Every row gives one point. The last column is the point's height on a tilted bowl or saddle (a function of degree 2), plus a little noise. Count its main directions that bend up, bend down and stay straight.
(in the rows, 128 means zero)

Points (17 x 4):
[[168 114  78  87]
 [ 93  37 164  21]
 [126 188 176 166]
 [108 158 163 155]
 [104 147 148 150]
 [159 169  98 124]
 [148 138  69 106]
 [105 117 170 118]
 [147 112 137  89]
 [109 118  51  99]
 [147 150 161 121]
 [175 156 136 111]
 [138 183 118 143]
 [186 141  66  92]
 [101  92 142 106]
 [ 72 188 151 176]
 [123 160  70 112]]
Directions: 0 up, 1 down, 2 straight

Points (23 x 5):
[[108 122 146 157 147]
 [119 162 149 143 124]
 [117  81  44  88  88]
 [ 54 216  94  71  28]
 [136  72 138  47 152]
 [184 154 200 160  74]
 [ 90  71 141 140 155]
 [214 102 106 106 104]
 [126 128 122 175 165]
 [146 118  96 148 144]
 [110 165  96 160 170]
 [125 129 108 171 170]
 [ 87 145 100 122 133]
 [134 188 135 110 107]
 [125 128 167 157 126]
 [122 112 142  88 125]
 [155  83 167 176 131]
 [107 114  96  82 106]
 [ 98 100 111 134 153]
 [126 124  91 113 127]
 [124  77  83 190 200]
 [ 96  82 182 122 119]
 [118 187 153  37  72]]
Directions: 1 up, 2 down, 1 straight

Points (46 x 7):
[[209  85 159  70 102 160 175]
 [ 59 153 143 143 153 131 144]
 [160  82  68 148 160  82 207]
 [155 100 134  71 170 178 158]
 [ 97 153 194  82  45 163  74]
 [116 119 158 179 162 128 145]
 [113  76 158 165  89 129 152]
 [120 112 131 181 105 111 138]
 [144 157 128  61  76 182  88]
 [165 172  90 106 198 142 146]
 [ 67 179 167 123  58 151  95]
 [139 150 104 177  63  97 133]
 [114 127 108 122 154 133 123]
 [131 185 150  55  82 117  44]
 [113 143 122 143 176  70 159]
 [ 79 130  60 131 132 100 160]
 [178 168 138 142 165 114 124]
 [120 106 179  85 124 148 122]
 [135 122  77 108 125  55 163]
 [ 90 145 108 107 124 116 104]
 [120 130 114 194 118 187 154]
 [ 64 121  87 169 116 105 177]
 [117 126 115 203 125  80 171]
 [181 146 100  94 192 134 153]
 [ 81 149  60 156 105 114 168]
 [104 121 150 111 119 171 117]
 [ 87 162 146 127 113  62 113]
 [ 94 113 123 150 141  91 148]
 [114 160 119 128 146  89 119]
 [139  87 129  60 112 142 131]
 [170 141 173 132 169 180 135]
 [152 104 158 136  71 160 116]
 [141  56  94 157 136  87 204]
 [ 94 107 121 107 185  87 156]
 [123  85  44 142 123 176 189]
 [133 166  67 168 158 199 164]
 [178  80 145  87 123  98 162]
 [118 232 125 187 175 180 175]
 [112  87  91 205 149  79 215]
 [131 155 132  21 121 143  81]
 [136 109  93 155 170 134 152]
 [ 91 114  94 134 118 146 135]
 [211 156 191 137  70 157  80]
 [ 96 160 142 172  85  77 126]
 [ 77 193 150 177 126  83 151]
 [157 119 121 122  93 142 112]]
Directions: 4 up, 0 down, 2 straight
